Every row gives one point. Each copy is the shape, with its points in the same order, stretched, turned, moved and blurred by noise. Some copies are also mirrored. Which?

Shape:
[[ 0.08  0.03 -0.38]
 [-0.18  0.21 -0.34]
 [ 0.31  0.01  0.55]
 [ 0.22 -0.29  0.02]
 [-0.42  0.05 -0.17]
 [-0.05  0.06 -0.30]
 [ 0.28  0.42 -0.32]
 [ 0.23  0.46  0.78]]
Copy 1 (8 x 3):
[[ 0.42  0.19 -0.07]
 [ 0.22  0.33  0.19]
 [-0.23 -0.47  0.07]
 [ 0.09 -0.08 -0.28]
 [-0.05  0.39  0.24]
 [ 0.30  0.21 -0.01]
 [ 0.56 -0.07  0.09]
 [-0.37 -0.60  0.47]]
Copy 1 is: only turned
Copy 2, 8 rows:
[[ 0.02 -0.34 -0.39]
 [-0.11 -0.06 -0.52]
 [-0.53 -0.29  0.51]
 [ 0.00 -0.29  0.16]
 [-0.09  0.25 -0.37]
 [-0.03 -0.16 -0.38]
 [-0.25 -0.63 -0.48]
 [-0.97 -0.26  0.46]]
Copy 2 is: mirrored
Copy 3, 8 rows:
[[ 0.37  0.31 -0.11]
 [ 0.31  0.52  0.14]
 [-0.64 -0.45 -0.34]
 [ 0.15 -0.26 -0.15]
 [ 0.24  0.36  0.53]
 [ 0.36  0.31  0.02]
 [ 0.14  0.61 -0.48]
 [-1.02 -0.21 -0.29]]
Copy 3 is: mirrored

Shape, 9 rows:
[[ 0.05 -0.69 -0.14 -0.48 -0.23 -0.25]
 [-0.19  0.34 -0.25 -0.27  0.34  0.32]
 [-0.17 -0.13  0.33 -0.47 -0.12  0.11]
 [-0.01  0.50 -0.13 -0.24  0.41 -0.18]
 [-0.23 -0.76 -0.11  0.24 -0.10 -0.03]
 [ 0.34  0.33  1.17  0.34 -0.17 -0.22]
 [ 0.11  0.06 -0.17 -0.21 -0.11  0.25]
 [ 0.26  0.02  0.39  0.10  0.41 -0.15]
 [-0.29  0.29 -0.33  0.31  0.38 -0.21]]
Copy 1 (9 x 6):
[[ 0.43  0.27 -0.24 -0.11  0.51 -0.54]
 [ 0.09 -0.23  0.43 -0.25  0.11  0.32]
 [-0.10 -0.28  0.08 -0.18  0.31 -0.19]
 [-0.23  0.32  0.59 -0.20  0.15  0.34]
 [ 0.54  0.03  0.11  0.43  0.09 -0.51]
 [-0.97 -0.11  0.27  0.06 -0.43 -0.53]
 [ 0.20 -0.11 -0.03 -0.31  0.03  0.04]
 [-0.33  0.19  0.56 -0.13 -0.06 -0.36]
 [ 0.04  0.35  0.58  0.30 -0.02  0.27]]
Copy 1 is: only turned
Copy 2 (9 x 6):
[[-0.19 -0.28 -0.92 -0.72  0.15  0.37]
 [ 0.56  0.18  0.08  0.05 -0.33  0.42]
 [-0.13  0.46 -0.50 -0.18 -0.15  0.03]
 [ 0.26  0.02 -0.32  0.24 -0.61  0.16]
 [-0.34 -0.34 -0.08 -0.31  0.60  0.67]
 [-0.23  0.39 -0.46  0.89  0.01 -1.08]
 [ 0.16 -0.02 -0.08 -0.39 -0.26 -0.09]
 [ 0.09  0.00 -0.58  0.33  0.21 -0.16]
 [ 0.06 -0.27  0.28  0.29 -0.21  0.48]]
Copy 2 is: only turned
Copy 3:
[[-0.07  0.15  0.76 -0.41  0.17  0.13]
 [-0.23 -0.55 -0.48  0.19  0.10 -0.20]
 [-0.23 -0.04  0.26  0.29  0.00  0.32]
 [ 0.14 -0.38 -0.54  0.13  0.37  0.14]
 [-0.53  0.46  0.34 -0.45  0.01 -0.32]
 [ 0.48  0.62 -0.44  0.89 -0.12  0.94]
 [ 0.14 -0.23 -0.02  0.26 -0.12 -0.15]
 [ 0.17 -0.01 -0.51 -0.07 -0.03  0.32]
 [-0.33  0.07 -0.59 -0.09  0.51 -0.25]]
Copy 3 is: mirrored
